Rows are points. To make a cloud, some directions were put in groups of two or more. Within a group, all points are equally far from the middle, so they leave a hole (a ring in 2 directions, a hollow ball in 3). The other directions are filled evenly. Then the cloud was stretched, turned, moved and blurred a little. Count the holes, and give their numbers of directions, smallest first.
In the rows, 128 means zero.

Cloud (14 x 2):
[[160  72]
 [176 120]
 [171  78]
 [179 104]
 [177  93]
 [167  76]
 [ 90 129]
 [166  75]
 [ 98 167]
 [166  74]
 [179 104]
 [125 173]
 [105  98]
 [124 173]]
Holes: 1 (2)

Cloud (15 x 2):
[[172 164]
 [160 188]
 [ 89 161]
 [159 188]
 [112  68]
 [128  77]
 [149  97]
 [103 176]
 [ 94 166]
 [123  73]
 [113  68]
 [113 183]
 [161 115]
 [140 193]
 [137  84]]
Holes: 1 (2)

Cloud (20 x 3):
[[149 158 202]
 [ 84  53 130]
 [ 99  46  92]
 [ 75  99 153]
 [129  89 160]
 [104 162  84]
 [162 163 210]
 [104 113 172]
 [184 126 107]
 [138 197 163]
 [130  88 159]
 [ 84 124 158]
 [ 81 133 150]
 [117 117 178]
 [118 133  55]
 [122 155  70]
 [214 155 118]
 [162  93 137]
 [174 128  93]
 [158  90 110]]
Holes: 1 (2)

Cloud:
[[ 95 159 120]
 [111 122 109]
 [144 183 135]
 [ 65 100  92]
 [ 86  39 112]
 [140 163  85]
 [137 133 128]
 [193 101 167]
 [116  78 160]
 [ 71 108 131]
 [132  66 100]
 [179 216 119]
 [115  85  95]
 [ 85 128  82]
 [ 45 126 106]
 [165 187 104]
 [220  71 140]
 [144 117 138]
 [ 78 180 113]
 [142 149 143]]
Holes: 0

Cloud, 30 rows:
[[128 137 129  48]
 [119 153  70 182]
 [ 87 179 119 190]
 [143 199 103 176]
 [ 75 142 174 163]
 [142 135 184  88]
 [117  84 180 110]
 [104 148 108  60]
 [ 93 147  67 126]
 [ 44 113 125 130]
 [170 170 157 135]
 [136  86 107  96]
 [ 73 112 171  83]
 [ 81 148 171  85]
 [102 162  69 118]
 [114  84 182 110]
 [124 123 191 141]
 [151 138  93 184]
 [120 189 124 193]
 [100 181 108 195]
 [ 54 139 108 170]
 [ 96 193 152 113]
 [110  63 129 114]
 [124 212 108 151]
 [ 88  85 123  73]
 [124 161  65 114]
 [ 76 126  73 142]
 [111 144 189  93]
 [ 63 126 123  80]
 [104 193 100 100]]
Holes: 1 (4)

Cloud, 27 rows:
[[155 120 190 161]
 [168 139 125  64]
 [ 65 103 118  65]
 [ 62 194 107  85]
 [128  82 118 158]
 [ 87 134 135 180]
 [ 96 128 122 177]
 [112 154  80 138]
 [130 105 193 105]
 [120 130 187  93]
 [ 85 152 181 155]
 [ 74 109 140 168]
 [ 99 155 150 185]
 [123 163 160  73]
 [165 108  91 106]
 [ 33 137 139 102]
 [ 45  95 145 113]
 [178 102 100 116]
 [ 65 179 159 101]
 [ 79 207 113  89]
 [206 125 135 138]
 [189  91 121 134]
 [206 131 138 142]
 [120  79 170  76]
 [ 89  57 153 133]
 [197 126 157 159]
 [175 173 125  85]]
Holes: 2 (2, 2)

Cloud:
[[103 138 204  93 108  73]
 [114 168 112 105 129 143]
 [164 117 122 118  89 163]
 [ 62 153  62 113 137 116]
 [112 193 112 134 130 208]
 [127 211 154 132 154 106]
 [117 116 166 110 151 118]
 [ 92  85 160 125 156 113]
 [126 103 148  97 180 144]
 [195  95 181 127 150 124]
 [200 120 132  76  66 162]
 [152 179 124 121 170  94]
 [155 166 110 122 151 115]
 [159 193 129 132 188 110]
 [123 154 147 167 147  39]
 [198 142 101  85 116 201]
 [ 99 139 209 120 120 174]
 [206 183 157 124 111 114]
 [107 183 186 155 141  63]
 [118 198 151  66 118  90]
 [100 239 156 116 112 155]
 [158 133 162  70 133 117]
 [210 185 202 158 109  66]
 [212 147  77  98  99 179]
 [161 194 209 141 110 101]
 [116 146  96 147 113 161]
 [151 183 188 158 121  64]
 [ 92 144 197 106 171 143]
 [195 172  65 108 103 128]
 [167 128  75 125  81 173]
 [115 243 151  95 111 122]
 [ 75 135 109 147 186 118]
 [132 160 168  78 119 142]
 [108 158 148  74  91 145]
 [118 122 130 133  75 120]
 [110 165 137  55 103 104]
 [138 189 185 128 130  98]
 [205  77 135  94  75 136]
 [147 124 144 120 136 177]
 [141 183 147 154 104  75]
 [119  97  91 126 107 142]
 [201 101 146 151 125 146]
 [207 147  41 108 111 196]
 [144 164 142 143 138  57]
 [ 82 173 169  48 151 185]
 [ 85 148 149 151 125  83]
 [196  77 175 121  92 159]
 [170 182 138 106 170 183]
 [194 142 229 125  94  90]
 [146 199 108  87  68 116]
 [108 170 181 148 136 133]
 [179 144 152  67  89  90]
 [183 112  91 155  98  78]]
Holes: 0
